Each wall is flat, endless, passes through zero and stands at right angles to its row. A trip goes straight from one point to another. Which walls does it cross, in order?
In the rows, zero is written as 128.

Walls:
(1): [144 111  97]
(2): [112 133 188]
(3): [164 127 212]
(4): [ 98 122 165]
(5): [ 72  93 109]
(6): [155 102  86]
(7): [130 100  34]
(8): [181 185 110]
(9): [101  84  82]
(10): [ 68  66 123]
Trips:
[111 107  98] to [133  78  75] -> none
[165  73  92] to [139 105 129] -> 3
[184 164 114] to [ 89 228  90] -> 3, 6, 1
[142 142  72] to [132  77 166] -> 5, 10, 8, 3, 4, 2, 7, 1, 6

Walls:
(1): [148 116  61 115  92 202]
(2): [169  87 148 165 106 137]
(3): [178  85 113 141  99 117]
(4): [ 71 100  82 112 129 120]
(5): [109 111  69 169 136 128]
(6): [ 94  91 124 134 195  99]
(7): [143 148 109 193  62 144]
(8): [163  95  81 133 102 113]
Trips:
[146 107  99 123 115 139] to [120 215  83 211 149 139] -> 2, 4, 3, 8
[105 118 132 153 176 147] to [155  83 218 145  85 111] -> 2, 4, 5, 3, 7, 6

Walls:
(1): [183 190 133 146 144 114 160 116 105  38  76]
(2): [ 64 157 100 146 122  78 115  75 115 115 175]
(3): [ 57 146 104 111 172 104  99  61 125 147 145]
(4): [148 105 131 112 107 104  71 144 138 209 147]
(5): [ 91 147 176  56 169 152 172 186 131 176 148]
(6): [164  62 147 110 130 138 193 156  86 122  62]
(7): [144  98 159 100 118 130 167  99 162 127 168]
(8): [143 117 125 111 123  87  32 111 117 147 154]
Trips:
[198  94 149 109 189  99  95  76 137 121  93] to [138 136 156 147 192 145 125 129  33 138 178] -> 7, 5, 4, 2
[179  96 159 128 129 171 174 173 115 121 122] to [111 170 160 148 138 169 127 141 194 222 144] -> 1, 4, 6, 3

Walls:
(1): [133 137 154 205 124 102 178 114 217  95 115 147  95  98]
(2): [166  94 136 100 166 128 119 151 116  96  92 133 142 159]
(3): [147  45 164 220 142 192  80 180 104 117 175 165 110  91]
(4): [146 189 150  72 115 108 144  97 164  57 123  96 200 154]
(5): [ 94  88 119 125  80 102 114 154 134 127 133 185  93 124]
(6): [166  92  63 176  97 168 109  62  87 116 111 139 161 111]
(7): [131 159 114  91 176  42 114 123 190 153 129 133  96 208]
(8): [169 159 120 127 135 166 125 138 138  86 106 111 176 126]
Trips:
[160 116  95 145 123 192 134  49 115  86  77 126 134 171] to [141 153  98 143 116 139  69  99 192 154  64 124 168 147] -> 1, 7
[165 172 186 111  73  70 137 101 127 184 121  93 183 134] to [140 162 205 124 136  68 121 119  66  80 148 114 133  28] -> 7, 1, 3
